Each row is a point. The window is the flat piece filled in between its corners: a triangle in 3 columns, a solid with four corners in 4, and so on. A path goes straight from each point to the next, and from the last back to the first. List the points from which the path goes on through the window.
In the rows, zero is written as 128.

Window (4 x 4):
[[ 72  98 184  88]
 [140 179 144 184]
 [ 72 135 136 101]
 [132 137 102 172]]
Path:
(1): [108 124 132  97]
(2): [104 138 128  86]
(3): [ 41 133 154 147]
(4): [ 60 116 163 139]
(5): [ 92 149 123  94]
(6): [186 151 166 145]
(7): [ 90 170 131 169]
(8): [ 84 137 129 163]
(9): [140 156 168 121]
(10): [150 163 107 153]
(11): [107 175 135 187]
(12): [ 34 153 139 129]
Through the window after points: 2, 4, 6, 8, 12

Window (6 x 6):
[[167 103 166 133 160 121]
 [130 133 140  78  71  68]
 [188 133 150 232 166 109]
 [ 90 164 148  69 138 169]
 [ 56 121 145 167 107 117]
 [123 117 107 116 120 118]]
Path:
(1): [117 146 138 209 158  86]
(2): [215  97 168 173 134 157]
(3): [126 126 155 172 103 153]
(4): [110 116 145 104 192 102]
(5): [140 127 147 142 169 119]
(6): [192  69 201  92  89 133]
(7): [144 108 121 132  96 123]
(8): [ 84 140 113 112 162 107]
(9): [106 147 135 153 169  85]
(10): [120  91 150 174  85 123]
(11): [172 136 147 210 122 138]
(12): [158 134 150 179 169 106]
Through the window after points: 1, 5, 7, 11

Window (8 x 8):
[[ 80 171 117 202 136 152  81 118]
 [220 178 132 165  75 170 118 131]
 [133 127  83 148 137  40  88 117]
 [168 167 135 139 148 143 148  71]
 [ 72 121 156 139 166  47 146 184]
 [181  91 190 152  56  47 130 110]
 [179  88  91 141 157 159 131 152]
 [ 75 147 100 136 103  90 100 120]]
Path:
(1): [164 123 124 136 112 129  88 130]
(2): [162 112 134 107 116 104  50 147]
(3): [149 116 111 164 146 106 179 139]
(4): [127 119 108 178 116 116 146 149]
(5): [105 120 150 108 173  67 116 159]
(6): [135 128 127 137 129 100  99 135]
(7): [132 117  86 143 137  77 203 114]
(8): [195 128  80 213  77  79 141 100]
(9): [123 125 177  95 134  79  93 125]
(10): [134 137 151 120 155  84  47 143]
(11): [122 112  85 188 104 124 153 143]
(12): [151 113  96 169 141 123 138 139]
(13): [173 107 131  94 153 134 101 132]
(14): [191 149 177 110 114 103  86 139]
(15): [146 125 118 189  97 111 177  67]
(16): [124 148  82 207 127  86 174 176]
Through the window after points: 4, 8, 12, 14

Window (8 x 8):
[[ 89 114 145 126 180 166 102 126]
 [130 169 132  55 154 115 136 149]
 [147 201 146 107 104 101 152  97]
 [149  95 104  79 128 166 110 161]
 [162 204 168 170 129  84 186 158]
 [161  71 109 162 114  23 190 138]
 [147 136 154 154 181 100  41  65]
 [192 128 116 138 172 112 122  62]]
Path:
(1): [121 140 172  74 119 113 168 115]
(2): [147 166  95  93 181 108 106 162]
(3): [104 149  90 139 153 103 126 114]
(4): [171 142 163 132 155  82 138 100]
(5): [186  70 164 137 130 100 145 102]
(6): [138 159  89 106 122  90 140 147]
(7): [110 172 104 144 114 106 116 117]
(8): [188 143 191 134 154 103 181 128]
(9): [174  79 174  87 145 121 180 147]
(10): [141 138 102 174 144  97  95  99]
(11): [182 167  56 165 129  72 173 133]
(12): [145  88 169 129 152 123 106 103]
Through the window after points: 1

Window (9 x 9):
[[127 201 182  80 127  94 108 108 177]
 [128 156 109 217 127  67 138 116  58]
 [153  63 156 110  79  92 130 132  82]
 [202 126 194 142 193 157  91 172 151]
 [146 178  51  90 132  45 172 149  99]
 [ 85 169 125 106 105 149  60 151 148]
 [129 111 119 137 144 164  82  75 135]
 [111  79 149 161 189 148 140 116  90]
 [141 139 124  62 120 208 147 156 232]]
Path:
(1): [132 167 137  95 139 157 100 127  72]
(2): [142 163 159  81 112 164 136 130 138]
(3): [118 114  84 154 139 129 111 147 179]
(4): [106 133 138 141 162  84 129 149 143]
(5): [196 152 154 120 126 196  89 110  92]
(6): [136 140 139 100 122 165 139 125 133]
(7): [127 119 116 111 105  95  98 162 156]
(8): [113 131 111 148 122  78 102 140 164]
Through the window after points: 2, 4, 6

Window (11 x 11):
[[117 175 149  78 113  97 182 155 248 121 123]
 [ 97 153 137 192 133 151 213 151 137 168  80]
 [126 128 116 229  80 147 103  87 119 138 164]
 [194 128 125 121 202 108 172 151  87 151 199]
 [125 174 182 217 162 205 138 134 165  58  92]
 [ 86 113 101 159 139 100 104 211 111  89 140]
 [108 131 127 107  75 180  93 112  92 147 133]
 [149 182 130  79 132  71 129 126 124 202 121]
 [ 89 135 175 194 158 157 124 157 187 136 127]
 [182 151 222 127  48 195  58 152  97  85 156]
 [113  88 161 147  46 137  95  76  92 131 106]]
Path:
(1): [ 82 168 192 174 130 131 145 160 129 106 157]
(2): [201 105 101 152 124 153 106 128 155 134  86]
(3): [146 138 121 128 133 134 126 162 170 133 127]
(4): [107 159 202 136  93 134 139 139 136  95 148]
(5): [113 191 186 138 104 103 134  94 124 153 155]
(6): [160 101  65 155 131 133 112 160 129 156 121]
(7): [147 136 122 138 112 128  76 143 167 143 125]
(8): [118 152 169 145 137 128 166 127  90 109 152]
(9): [ 85 177 190 157 133  98 152 131 101 113 174]
(10): [146  97  81 161 121 156 134 116 165 168 108]
(11): [136 129 137 139  95 173 105 132 123 137 118]
(12): [ 77 151 156 129 115 134 117 133 116 126 157]
Through the window after points: 3, 5, 11

Window (11 x 11):
[[116 102 168  72 150 151 143 190 112 126 195]
 [115  98 116 223 157 162 130 142 113 142 157]
 [127  75 115  92 108 141 127 162 152  91 201]
 [106  99 124 125 114 159 155 101  66 103 145]
 [213 159 102 165 168 108   7  46  89 110 108]
 [135  93 161 161 129 160 106 100 141 204 200]
 [156 178 156 196 100 153 142 166 121  87 126]
 [ 45 148  40  92 102 140 176 177 151 105 156]
 [124  97 108 122 128  91 161 136 125 143 163]
 [ 78 106 170 105 140 118 136 131 172 111 151]
 [113  54 151  82 115 151 128 146 116 152 118]]
Path:
(1): [150 116 163  93 135 164 149 107 139 139 190]
(2): [121  93 122 100 129 157 148 149 150 112 179]
(3): [122  98 138 119 116 126 109 160  98 106 180]
(4): [116  99 140 193  99 102  79 126  95 112 214]
(5): [114 105 110 159 186 199 181 151 137 152 104]
(6): [141  94 118 123 143 164 164 121 146  98 134]
(7): [133 159 115 130 134 104  43 120  74 136 162]
(8): [ 91  80 133 166 132 130  95 173 104 170 167]
Through the window after points: 2, 4, 6, 8

Window (12 x 12):
[[110 115 123  81  73 134 108  69 131 226 138 175]
 [ 85 158  49 129 119 122 159 142  78 146  73 104]
 [123 149 158 167  64 110 139  98 101 190 137  96]
 [150 121 232 149 158 121 156  74 150 114  69 129]
 [167  65 136 120 163 111 131 123 109 169 107 136]
 [ 90 131 146 132  66 160 201  78  99  83 140  85]
 [108 162 171 138 145 151  83  95  89  97 117  78]
 [145 128 140  80  27 128  76 178  47 116 100 193]
 [ 56 142  49 207 108 110 103 121 107 145 175 116]
 [128 131 123 119 146  44 148 155 131 170 158 156]
 [129  51 135  92  75  55  67 112  89 132 117 154]
 [161 167 175 120 176 129 183  60  76 136  83 156]]
Path:
(1): [ 66 126 123 146 120 120 139 132  99 151 115 121]
(2): [188 139  61 105  92 101 121  87  92 129  90 129]
(3): [183 150  96 108 111  95 129  66 127 136  92 123]
(4): [121 135 173 129 149 123 162 103  85 154 114 152]
(5): [ 47 100 182 116 118  75 112 127  54 136 139 171]
(6): [171 144 119 126 112 123 111 118 117 157 102 123]
(7): [147 142 119 134 140 130 125  97 119 121 120 111]
(8): [101 126 159 131 131 104 151  84  84 162 101 135]
(9): [ 41 104 152 130 163 130 127  87  99 139 151 128]
(10): [194 187 142 128  78 134  79 120  89 106  75  79]
(11): [175 129 143 134  89 101  81  78 136 142 119 124]
(12): [ 76  84 143 121 112  98 140 123  79 123 116 138]
Through the window after points: 1, 3, 9, 11

Window (14 x 14):
[[115 162  57 134 123 133  91 135 160 121 124 111 135 155]
 [123 111 159 129 117 105  34 174 117 110 183 121 117 143]
 [133 174 173  36 128 134 202  99 145 130  56 116 132 170]
 [ 76 122 123 176 138 115 104 199 106 117 132 136 162 192]
 [139 145  88 147 155 124 129 183 111 102 209 122 112 194]
 [156  98 123 150 110 133 123 172  88 145 143  78 143 126]
 [124 151 153  85 173 140 218 107 191 129  30 147  48 108]
 [129 148  91 118  88  92 172 148 134  53  60 132  82 193]
 [124 125 202 157  97 109 144  76 142 184 149 100 114 154]
 [145 162 198 105 132 204 145  75 102 213  72 139  38 143]
 [132  83 162  66 123 225 218  61 166 129  64 136  86 182]
 [142 122 116 178 160  97  82 122  76  76 156 127 165 160]
 [ 58 164 136 114  92 113 167 117 100  79 129 121 123 110]
 [145 126  93 132 106 107 129 161 119 124 145 201 143 149]]
Path:
(1): [150 168 161 128  93 195  94 161 153 108 160 123 134 157]
(2): [135 161 159 155  90 157  98 104 132 102 111 155  95 124]
(3): [113 117 127 101 135 113 165 137 116 131  95 113 125 174]
(4): [110 107 120  78 142  85 120  87 106 137  83 117  70 165]
(5): [137 166 129 158 113 158 128 162 144 107 150 147 141 156]
(6): [147 161 142 137  88 190 141  92 145 103 155 149 112 140]
(7): [109  78 131  83 158  62 120 187 109 146  86 134 124 176]
(8): [ 79  58  95 104 165  99 108  59 152 182 147 159  99 144]
(9): [168 196 165 173  88 155 148 199  90  72 125  95 125 162]
(10): [122 155 135 163 118 173 142 122 145 110  97 115 107 151]
(11): [113 123 139  81 133 113 149 120 120 131 120 115 123 165]
(12): [ 72 107  95  83 121  91 149  55  69 135 158 112  98 145]
(13): [147 154 156 148 109 146 137 194 159 119  98 149 130 162]
(14): [161 180 155 156 125 198 229 130 153 111  86 160 131 107]
(15): [ 78  90 135  75 153  63  71 127 126 152 103 101  55 187]
(16): [117 107 108 137 143 104 159 116 106 138 112 129  98 157]
Through the window after points: 6, 14

Window (14 x 14):
[[121 157 150  85 134 112 119 127 137  82 128 139 154 174]
 [ 92 141 106  91 118 141 156  89 156 139 146 187 143  83]
 [ 95 121 122 147 102  75 155 125  57  92 134 107 136 118]
 [138 164 166 173 143 142 154 118 160 112 170  79  86 159]
 [ 70 133 147 110 112 153 175 152 163 167 141  95 201 173]
 [118  83 162 138 126  81 118 146 168 100 129 174  69  70]
 [122 129 136 120 194 158 112 160 135 168 199 139  86 133]
 [189  90 132  98 168 161 220 148 101 165 135 139 205 116]
 [104 115  95 202 148  91  51  77 142  14 146 193 159 185]
 [137 199 142 143  83 111 120 152 113 159  44  97 157  99]
 [147 127 111 147 119  69 128  98 147 142 173  80 130 138]
 [ 90 141 130 128  76 150  52 144 170  88 187 109  80  85]
 [ 94  44 125 160 177 104  69  12 126  91 192  92 122 102]
 [100 181  80 109 120 141 162 187 178  94 103  87  78 170]]
Path:
(1): [120 113 147 139  82 180 119 128 122 128 120 140 146 232]
(2): [144  99 116 136  99 108 135 120 124 115 111 147  97 147]
(3): [ 89 160 141 135 132 111 145 123 138 111 152  92 179 107]
(4): [ 99 180 107 117 153 132 110 138 137 115 169 113 162  91]
(5): [146 106 148 156 122 106 152 110 155 133 152 104  84 167]
(6): [148  95 135 128  83 110 120  80 136 159 117 194 112 184]
(7): [ 99 137 128 133 122 137  99 151 150  85 173 102 115  85]
(8): [119 183 115 135 161  66 150 140 171 101 180  96 107  30]
Through the window after points: 4, 6

Window (14 x 14):
[[102 123 183 127 164 144 141 140 106 186  62  52  69  79]
 [148  85 109 125 135 108 164 135  84  82 106 158 161 118]
 [116 128 130 112 153 136 175 168 169  72 164 179 195 161]
 [143  96 117  93 137 162 129  76 116 131 177 132  50  32]
 [147 195  72 106 110 185  73  95 119 144 202  73 127 158]
 [110 160 121 119 140 111  97 165 115 148 151 167 178 115]
 [169  96 145 119 171 121 126 151 108  33 182 132 126  55]
 [154 199 152  89 143 132  91  70 144 153 127 109 149 146]
 [103 126 132 112 113  98  90  92 155 151 102  45  39  69]
 [116 158 196 161 114 127 111 139 122 158  64 119  49 133]
 [147 111 147 168 186 119 115 170 162 172  38 132  99 132]
 [113 135 105 174 195 108 167 121 111  71 162 172 164 111]
 [153  80 143 175 157  90 167 147 119 123 196 169 203 148]
 [136 173 114  90 183  88 131 155 115 129 171 161 156 221]]
Path:
(1): [145 182 100 140 149  78 129 143 141 108 148 106 109  84]
(2): [123 161 124 150 133  95 158 162 116 180 137 129 131  60]
(3): [127 124 161 143 153 139 112 111 120  85 102 140  97 167]
(4): [124  67 167  80 138 166  41  97  53 132 134 110 122 109]
(5): [152 202 122 160 139  83 192 146 201 134 121 126 105 123]
(6): [200 197 123 119 120 118 152 154 152 137 203  90 124  99]
(7): [106 136 112 110 162 143  94 111 112 132 131 136 135 175]
(8): [ 79  95 132 187 150 135  48 132  54 126 130 137 145 167]
(9): [144 130 122 118 154 110 161 136 135 113 138 131 124 106]
(10): [179 163 108 132 144 121 177 127 148 125  88 114 139  82]
(11): [ 77 110 166 128 155 121  58 127  84 147 186 128  84 167]
(12): [130  95 167 109 147 167 127  93 108 149 137 151 128 139]
Through the window after points: 2, 6, 12

Window (14 x 14):
[[ 96 157  88 101 113 135 173 156 140 106 179  80 136 189]
 [ 59 151  93 155 192 183  96 143 146 164 138 160 118 151]
 [120 131 147 125 130 136 169 123 140 163  78 141 114  53]
 [118 171 192 117 176 178 119 108 104 101 159 146 124  83]
 [ 85 135 116  49 209 147 180 111 119  63 111 123 136 135]
 [145 151 135 157 138  74 151 135 103  84  91 129 160 144]
 [213 165  88 208 149 115 159 118 140 174 157 133  50 140]
 [ 52  99  82 120  82 162 175  68 132 142 120 146 165 100]
 [163 166 163 101 126  99 101 139  79 189 167 181 161  99]
 [ 37  97 152 110 163  82 184 125 159 133 156 102 143 144]
 [137  72 161  92  92 127 161 118 200 169 174 122  91 154]
 [174 140  75 159 171 170 170 143 148  80 150 140 115  90]
 [203 153  90 132 133 166 146 107  90 165 121 114 197 106]
 [130 102 130 165 159 122 131 153  93 162 130 134  80 121]]
Path:
(1): [ 95  93 123  97 180 110 100  91 157 125 173  96  92 101]
(2): [128 143 134 135 120 141 170 149 134 141 139 155 123 141]
(3): [180 142 139 133 150 132 208 135 104 117 106 141 148 166]
(4): [ 74 120  66 123 135 135  68 113 169 179 190 120 102  59]
(5): [134 143 115 132 156 133 133 104 150 128 143 120  96 118]
(6): [123 114 152 154 124 157 204 192 110 145 163 187 137 128]
(7): [171 149 188 167 132 157 174 144 130 147 116 164 129 114]
(8): [ 99 135  39 105 171 137 103 110 117 135 148 117 111 103]
(9): [109 161 105 106 134 133  95 130 152 128 142 109 144 129]
(10): [174 117 138 174 155 152 249 101 111 127 145 170  98 100]
(11): [110 141 128 116 137 181 212 139 123 137 122 150 147 133]
(12): [153 137 104 145 145  88  58 110 113 126 146 114 104 108]
(13): [103 177 106  68 156 103 106  70 137 129 129  66 122  89]
(14): [137 114 140 148 127 152 175 148 131 149 127 170 127 105]
(15): [132 155 139 103 135 141 216 126 126 148 141 153 115 159]
(16): [ 94 111 107 147 165 119  51 126 121 119 137  93 142  98]
Through the window after points: 13

Window (14 x 14):
[[117 141 138 136 135 210 112 128 137 135 117 125  61  92]
 [ 96 128 195 174 126 160 150  83 158 129 151 148 125 119]
 [139 165 109 157  74 119 144 135  68 132 134 191 137  95]
 [129 107 138 158  39 134  81  90 106 213  85 143 160  83]
 [198 138 103 183 140  79  89 139 139 144 143 164  68  68]
 [156 147 148 137 131  68  66  88 110 136 137 192 161 121]
 [165 116  98 140 105 200 127  51 107 120 144 183  93  90]
 [107 138 144  93  93 100 120  70 166 149 164 133  60 108]
 [108 102 112  62 133 131 133 135 175 162 165 186 157 123]
 [151 103 161  89 105 109  95 189 153 137 132  87 141 172]
 [135 115 148 139  78  74 103 103 112 157  25 150 117 105]
 [132  86  85 158 122 178  68 163 146 104 170 126 115  87]
 [134 209 116 156  74 173 186 145  99  97 105 102 179  94]
 [158 103 152 177 178  90 100  68  72 139 142 182 121  63]]
Path:
(1): [115 113 161 125  56 122  83 126 137 139 134 139 157  65]
(2): [151 119 182 108 118 133 110  95 151 109 131 190 124  70]
(3): [127 128  90 140 123 134 112 125 122 160 169 149 130 122]
(4): [154 179  95 148 142 127 153  60  78 203 123 159 141 166]
(5): [132 111 165 143  75 125 102 125 147 106 121 150 108  53]
(6): [153 131 149 128 100 152 121 123 127 144 132 142 115  60]
(7): [108  99  70 158 105 148  99  93 129 129 130 151 113 178]
(8): [ 86 125 114 159 135 146 109  57 127 158 101 136 116 164]
(9): [169 132 128 132  91 141 119 136 127 114 163 174 113  33]
(10): [166  76 202  87  90 122 127  76  78 170 151 211 131  31]
(11): [116 173  58 207 158 118  93 119 154 115 125 129 107 138]
(12): [141 128  92 127 198 158 180  94 144 183 133 187  96 186]
Through the window after points: 12

Window (14 x 14):
[[129 127  85 118 147 154  93 160 167 184 171 125 149 127]
 [ 98 117  93 106 156 110  37  90 130 164 144 126 211 102]
 [122 163  43  90 154  57 140 140 161 106  88  92  96 124]
 [182  89 130 209 115 108 166  85 139 134  98 147 127 186]
 [196 120 106 141  79 104 163 105 138 136 165 173  75 138]
 [162 179 149 135 140 157 158 114  61  90 209 150  81 120]
 [136  69 179 136  96 135 131 108 152 107 141 101  57 153]
 [137 191 180 176 105  86  75  99  98 197 104  44  90 123]
 [124 111 182 120 119 121 124 140 179 139 159 186 151 187]
 [186  92 145 129 165 110 173 113 174 133 141 182  98 138]
 [123 141  91 209 107 111 162  74 127 113 115 188  94  64]
 [167 141  96  75 145 125 101 194 151 109 150 127 164  93]
 [ 72 130 170  72 128 180 116  92  89 153  96 172 166 107]
 [133  53 159 166 103 109  79 153 119 156 131 144  29 161]]
Path:
(1): [121 132 129 187 101  53 173 129 135 167 204 140 108 128]
(2): [166 113 116 134 140 138  94 119 146 125 104 128 119 148]
(3): [146 130 153 137 129 142 105  91 153 113 133 134  79 140]
(4): [107 131  91 144 121  78 149 139 106 180 128 146 148 119]
(5): [116  72 161 147 125  88 188 148 162 131 162  98 111 161]
(6): [171 151 135 125  91 161  44  66 113 123 101 140  52 113]
(7): [192 105 122 104 159 148  94  72 164 115 106 119  83 140]
(8): [117 106 138 194  96  91 162 143 123 155 148 158 156 155]
Through the window after points: 5, 7

Window (14 x 14):
[[ 93 125 122 166 108 125  90 109  79 107 151 135  40 155]
 [175   7 193 169 156  97  89 111  83 144 136 100 130 182]
 [141 138 101 221 127 121 149 200 118 145 156 153 189 143]
 [140 163 121  83  89 156  95 172 188 147 130 159 101 123]
 [140 150 112 118 181  95 226 141 160 102 148 120  65  74]
 [179  86 140  84 172 166 153 123 140  80 118 119 121  96]
 [183 120 144  65 112 139  33 157  96 127 150  73 183  70]
 [146  66 201 152 140 123 176 150 133 130 162 185 146 122]
 [123 100 110 133 105  98 198 103  74  97 183  89  72 191]
 [171 197 126 152 111 127 140 124 100 116 110 104 146 145]
 [122 147 170 167 170 116 131 144 146  75 136  95 132 145]
 [116 160  97 113 122 115  89 117 136 128 151 127 186  95]
 [ 86  81 110 133  33 163 121 129 112 175 133 121  74 116]
 [117 179 145 159 162 153 152 144 126 155 168 132 113 181]]
Path:
(1): [145 104 126 127 165 118 158 181  79 128 114 126 138 153]
(2): [ 89 113 154 107  93  90 180 155 114 146  82 155 115 153]
(3): [168 127 105 170 107 189  72 112 123 125 199  94  96 104]
(4): [164  91 158 174 117 139 121 124 121 101 179  98  84 125]
(5): [111 140 119  96 128 125 157 155 111 146 108 144 143 152]
(6): [147 139 136  83 142 117 156 160 109 132  91 155 152 119]
(7): [151  88 146 158 133 149 121 120 159 106 187 107  85 121]
(8): [151 132 157 146 137 136 156 134 139 131 176 133 123 129]
(9): [121 130 130 126 148 143 124 153 110 128 109 137 125 155]
(10): [ 96  78 124 111 137  87 114 188  72 112 141 148 136 151]
(11): [160 141 133 142 108 157 118 119 154 142 156 108 128 102]
(12): [170 129 137 159 107 183 119 115 140 135 181 111 121 125]
(13): [110 139 102 101 133  94 112 147 117 119 112 122 139 119]
(14): [ 41 168 176 136 144 103 146 122  67 123 109 134 111 155]
(15): [184 102  76 162  97 142  82 131 139 115 181 125  97 120]
(16): [129 121 144 165  97 130 118  96 117 119 163 115 106 129]
Through the window after points: 2, 6, 8, 14

Window (14 x 14):
[[157 122 101 150  94  94 187 123  65 191 153  76 197 135]
 [126 140  84  93 135 169 201 111 141  50  87 179 107 212]
 [117 124 142 180  35 103 177 117 154 211 149  79 174 171]
 [ 87 121 139 152 113  55 155 132 119 155 177  55 162 177]
 [ 72 192 164  86 156 129  93 132 116 156  87 128 134 145]
 [101  90 139 107  77 122 161 146 119 219 164  11 160 148]
 [ 70 159  80 126 162 120  50 132 132 142  55  74 130 121]
 [113 142 127 106 201 157  72  95 154 105  86  99 198 124]
 [110  98 117  87 104 112 152 146 156  90 108 200 115 140]
 [187 137 121 105 128 124 138 131 154 107 125 153  83 186]
 [ 99 124 154 136 190 134  78 171 117 134  32  90 168 156]
 [ 96  81 136 182  96 125 179 114 108 214 192 105 114 157]
 [133 154 119 133  89 174 171 175 142  52 156 177  95 158]
 [121 156 143 118 147 132 196 139 177  77  88 156  65 116]]
Path:
(1): [118 133  98 123 137 102 124 165 154 186 119 107 166 132]
(2): [ 98 122 175 150  89 135 152 105  91 131 131  80 129 162]
(3): [ 41 103 211 112  96 142 121  80 109 113  82 120 105 185]
(4): [155 126  70 138 151 121 151 153 153 156 158 128 162 120]
(5): [ 97 108 109  81 166 112 133 177 140 200 116 144 163 141]
(6): [117 151 140 197  54 136 161  71 101  75 130  60 114 146]
(7): [ 89 109 140 117  79 119 143 131 109 140 103  84 114 139]
(8): [124 142 119 114 143 136 159 140 142 169 161  93 168 173]
(9): [ 99 178 121 111 135 148 223 145 182 162 134 150 121 151]
(10): [140 103 138 147  95  98 113 122 105 110 105  97 132 139]
(11): [132 148 171 122  80 136 125 126 121  99 119 118 142 136]
(12): [ 99 113  83 136 169 102 159 155 155 209 139  89 117 177]
(13): [ 90 121  99 122 145 148 146 174 158 149 126 138 157 149]
(14): [145 161 175 125 138 110  92  55  93 106  98  61 154 141]
(15): [144 120 185 128  76 103 162 103  65 140  94 105 147 173]
(16): [ 97 135  82 130 147 141 137 138 153 130 125 120 121 153]
Through the window after points: 3, 7, 9, 13, 15
